Each row is a point. The ring and each string are closed loops that go straight from each point to the next, and from the last back to the first. Before rounding, they use only three directions, however many columns there are. Count how often each string passes through the ring. Passing back the other way cancels.

Ring (6 x 3):
[[ 0.46  0.00 -0.03]
 [ 0.28  0.37 -0.13]
 [-0.12  0.33 -0.12]
 [-0.29  0.05 -0.06]
 [-0.15 -0.30  0.04]
 [ 0.24 -0.30  0.07]]
String:
[[ 0.35  0.26 -0.30]
 [ 0.42  0.51 -0.32]
 [ 0.31  0.59 -0.04]
 [ 0.19  0.45  0.12]
 [ 0.12  0.18  0.01]
 [ 0.17  0.31  0.05]
 [ 0.17  0.23  0.02]
 [ 0.16  0.08 -0.16]
 [ 0.34  0.14 -0.37]
 [ 0.53  0.28 -0.29]
 [ 0.53  0.38  0.01]
 [ 0.45  0.36  0.09]
 [ 0.60  0.40 -0.16]
 [ 0.50  0.34 -0.30]]
Times through: 1
String, 10 rows:
[[-0.33 -0.55 -0.12]
 [-0.24 -0.42  0.14]
 [-0.16 -0.38  0.33]
 [-0.05 -0.59  0.07]
 [ 0.06 -0.48 -0.22]
 [ 0.07 -0.18 -0.13]
 [ 0.03 -0.08  0.15]
 [-0.07 -0.18  0.31]
 [-0.26 -0.42  0.18]
 [-0.28 -0.44 -0.04]]
Times through: 1

Ring:
[[ 0.51  0.12 -0.33  0.25 -0.16  0.13]
 [ 0.31  0.41 -0.28  0.23 -0.21  0.23]
 [ 0.01  0.58 -0.01  0.09 -0.18  0.14]
 [-0.13  0.48  0.17 -0.01 -0.10 -0.02]
 [-0.17  0.17  0.28 -0.06  0.04 -0.25]
 [-0.06 -0.12  0.26 -0.05  0.11 -0.38]
 [ 0.21 -0.37  0.13  0.01  0.12 -0.40]
 [ 0.52 -0.35 -0.08  0.12  0.00 -0.23]
 [ 0.59 -0.20 -0.22  0.19 -0.07 -0.08]]
String:
[[ 0.48  0.49 -0.35  0.26 -0.30  0.34]
 [ 0.26  0.46 -0.69  0.45 -0.18  0.41]
 [ 0.16  0.25 -0.47  0.34 -0.07  0.18]
 [ 0.25  0.18 -0.10  0.13 -0.10  0.01]
 [ 0.23  0.19 -0.30  0.24 -0.08  0.09]
 [ 0.24  0.20 -0.68  0.45 -0.06  0.26]
 [ 0.61  0.27 -0.55  0.37 -0.25  0.33]
 [ 0.74  0.21 -0.20  0.17 -0.30  0.18]
 [ 0.75  0.03 -0.51  0.34 -0.21  0.21]
 [ 0.58 -0.09 -0.56  0.38 -0.09  0.12]
 [ 0.33 -0.10 -0.47  0.34  0.01  0.03]
 [ 0.33  0.03 -0.10  0.13 -0.08 -0.05]
 [ 0.62  0.08  0.10  0.01 -0.22 -0.04]
 [ 0.80  0.04 -0.05  0.09 -0.27  0.04]
 [ 0.48  0.13  0.11  0.01 -0.19 -0.05]
 [ 0.30  0.10 -0.03  0.09 -0.10 -0.05]
 [ 0.27  0.08 -0.31  0.25 -0.06  0.05]
 [ 0.31  0.15 -0.06  0.11 -0.12 -0.01]
 [ 0.50  0.33 -0.05  0.09 -0.27  0.13]]
Times through: 1
String (7 x 6):
[[ 0.07  0.67 -0.41  0.30 -0.21  0.37]
 [-0.28  0.78  0.15  0.00 -0.16  0.12]
 [-0.43  0.13  0.09  0.05  0.17 -0.25]
 [ 0.06 -0.11  0.06  0.06  0.08 -0.26]
 [ 0.34 -0.01  0.15 -0.01 -0.09 -0.18]
 [ 0.77 -0.16  0.02  0.05 -0.18 -0.11]
 [ 0.61  0.24 -0.50  0.34 -0.24  0.29]]
Times through: 1

Ring:
[[ 0.32  0.19  0.16 -0.46  0.14  0.20  0.16  0.29 -0.08]
 [-0.04  0.44  0.33 -0.51  0.14  0.16  0.12  0.20 -0.06]
 [-0.60  0.52  0.34 -0.48  0.15  0.11  0.02  0.07  0.04]
 [-0.99  0.34  0.24 -0.34  0.11  0.05 -0.09  0.00  0.16]
 [-1.10  0.02  0.10 -0.16  0.03  0.02 -0.14  0.03  0.25]
 [-0.93 -0.29 -0.05 -0.03 -0.01  0.02 -0.14  0.11  0.28]
 [-0.61 -0.46 -0.20 -0.01  0.01  0.06 -0.11  0.18  0.25]
 [-0.07 -0.47 -0.31 -0.10  0.12  0.13 -0.02  0.27  0.12]
 [ 0.24 -0.32 -0.26 -0.22  0.17  0.18  0.06  0.30  0.03]
 [ 0.41 -0.03 -0.03 -0.38  0.17  0.20  0.14  0.32 -0.06]]
String, 17 rows:
[[ 0.62  0.24  0.37 -0.48  0.03  0.21  0.25  0.40 -0.14]
 [ 0.57  0.27  0.12 -0.55  0.23  0.24  0.20  0.31 -0.16]
 [ 0.29  0.26 -0.06 -0.54  0.35  0.23  0.11  0.21 -0.12]
 [-0.14  0.15 -0.07 -0.41  0.28  0.17  0.02  0.15  0.00]
 [-0.07  0.02  0.27 -0.27 -0.04  0.11  0.09  0.29  0.06]
 [ 0.45  0.33  0.57 -0.47 -0.08  0.17  0.26  0.39 -0.10]
 [ 0.35  0.48  0.70 -0.52 -0.09  0.16  0.26  0.36 -0.11]
 [-0.09  0.21  0.53 -0.33 -0.14  0.10  0.14  0.30  0.04]
 [-0.27  0.17  0.22 -0.34  0.07  0.12  0.05  0.19  0.05]
 [-0.35  0.45 -0.03 -0.55  0.40  0.18  0.00  0.04 -0.04]
 [-0.35  0.66  0.19 -0.63  0.35  0.17  0.04  0.04 -0.07]
 [-0.26  0.78  0.71 -0.61  0.04  0.13  0.15  0.16 -0.06]
 [-0.20  0.38  0.59 -0.40 -0.09  0.10  0.13  0.25  0.02]
 [-0.21  0.12  0.39 -0.28 -0.09  0.09  0.09  0.26  0.07]
 [-0.25  0.26 -0.06 -0.46  0.33  0.17  0.01  0.10 -0.01]
 [ 0.15  0.45  0.14 -0.59  0.30  0.21  0.13  0.18 -0.12]
 [ 0.61  0.44  0.36 -0.60  0.14  0.23  0.26  0.34 -0.19]]
Times through: 1
String, 9 rows:
[[-0.40 -0.35 -0.49 -0.16  0.30  0.13 -0.11  0.12  0.14]
 [-0.42 -0.04 -0.15 -0.27  0.22  0.12 -0.05  0.12  0.10]
 [-0.48 -0.32  0.04 -0.06 -0.08  0.06 -0.03  0.23  0.21]
 [-0.48 -0.69 -0.08  0.14 -0.19  0.02 -0.07  0.30  0.30]
 [-0.15 -0.78 -0.29  0.10 -0.07  0.08 -0.04  0.34  0.23]
 [ 0.06 -0.56 -0.04 -0.01 -0.13  0.10  0.05  0.39  0.15]
 [-0.18 -0.15 -0.02 -0.22  0.07  0.12  0.02  0.23  0.09]
 [-0.20 -0.07 -0.26 -0.31  0.29  0.16 -0.02  0.15  0.05]
 [-0.07 -0.48 -0.52 -0.14  0.27  0.16 -0.05  0.21  0.10]]
Times through: 0
